Every row gives one point. A path goes straight from each point to the next, and from the last back to the first. The post is the endless flat space through its rows: a point in 2 columns, a line in 3, a plane in 4, and so on, so that a path can go around it. How many times does the path go around the post? Going back the other way cancels.

Post:
[[  7 -11]]
Path:
[[-20 -24]
 [-19  34]
 [-40  20]
 [-53 -18]
 [  2 -40]
 [ 23 -37]
 [-20 -74]
 [-65  16]
 [  5  56]
 [ 55  30]
 [ 86 -43]
 [ 10 -55]]
Times around: 1

Post (2 x 3):
[[ -8 -39  27]
 [-11  27  -8]]
Path (14 x 3):
[[-53  35  42]
 [-60 -82  26]
 [-14  -7 -67]
 [ 51 -14   0]
 [ 12 -33  65]
 [-24   9  31]
 [-53 -14  29]
 [-83 -13  52]
 [-74  49  35]
 [-56  -7 -54]
 [ -3 -69 -18]
 [ 24 -62  22]
 [  4  -5  31]
 [-22  19  17]]
Times around: 2

Post (5 x 6):
[[ -1  -9  45  -9  -1 -14]
 [  9 -59  77  32  26 -25]
 [-34  -4   7  25   5  39]
 [ 10  45 -54  -1  18 -24]
 [-30  24 -22 -15  38  25]]
Path:
[[  0   3  31   9  -1  10]
 [ -3 -53  46  95  77   9]
 [-51  20  58 -19  38  13]
 [  8  21  26  10  41   2]
 [ 54 -25  53 -11   0 -11]
 [-14 -12  44 -25 -24  27]
 [ 14  21 -20 -31   3 -54]
 [-48  13  11   9 -33 -16]
 [-40 -12  25  46  26  40]
 [  9 -21  13  60  54  14]
 [-46   6 -15  11  28  76]
 [ -3 -38 -15  21  28   3]
 [-36 -30 -52  11  53 -10]
 [-11  -2  28 -44 -31 -20]
 [ -9  30 -38 -15   9  14]
 [ 32  28 -21  62 -15  48]
 [  0  51   5  39 -20   3]
 [-54   6  20  50 -16  18]
 [-40   2   2 -10 -17  -8]
 [-37 -61  -8  -8  50  28]
 [ 43 -37 -30  46  26  -8]]
Times around: 0

Post:
[[-33  28   4   8  40  22 -73 -61  -5]
 [  0  21  42   2  -2  -1 -29   5  39]
 [-67  46  -1   3  10 -58 -37 -49   0]
 [ 16 -20  25 -43  -9 -14  10   7 -28]
 [ -5  15 -20  12 -18 -15 -10  -7 -39]
 [ 45 -32 -10 -19  15   2  18  65 -40]
 [ 13  18  31 -28  41  26  66 -19 -32]
 [ 10   2 -29 -26 -22  29  56  29  47]]
Path, 29 rows:
[[-27  29 -56  31 -12 -42 -49 -17  54]
 [  4  64  51  -1  -2 -21 -13 -67  20]
 [-17  35  48   8  13 -35 -45 -72  50]
 [-14   6  13  29   2  68 -35 -57 -23]
 [-23  -6  53 -27  30  38  13  -9 -58]
 [-25  23  20 -95  17  -5 -10 -60 -36]
 [ 29   4 -13 -11  34  19  10  23  -8]
 [  0  54  39  18  50 -32  -7 -35  20]
 [  4 -49  48 -18   7 -16 -35  -5  -1]
 [ -2 -18   7 -11   7 -16 -31 -49   9]
 [-29 -16  -2 -34 -22 -28  -4 -22 -36]
 [-41  45  27  36  26 -21 -10 -10 -29]
 [ -6 -23 -13  48  -5  34 -19  10   3]
 [-32  21  23 -10  55  -9 -11 -35 -62]
 [-30  38  40 -54 -28   8 -25 -62  -8]
 [ 16 -14   3 -47   4 -21  -4 -17 -59]
 [ 14  16 -29  35  -3  26 -25 -63  -3]
 [ -7   3 -36  36  -3  41  -8 -70 -69]
 [-38  24  36  16 -15 -43  21  11 -24]
 [-21   4 -45 -22  45  31 -19 -25 -48]
 [-20  42 -21   0 -22   4 -31 -59 -15]
 [ 19  23  62 -69  33  25  24 -74  -1]
 [ -7 -11   7 -38  17 -29 -15 -45   6]
 [-43 -22 -18  -8 -29 -21  32 -13   4]
 [-24  -2   2 -50  -4 -30  72  12 -18]
 [-35  23 -45 -44  14   0   3  -1  12]
 [-19  19  22 -32  41 -18  10  18 -18]
 [-19 -43  46 -25 -18  59 -26 -25  17]
 [ -7 -19 -22 -10 -13 -56  59  -2 -69]]
Times around: 3
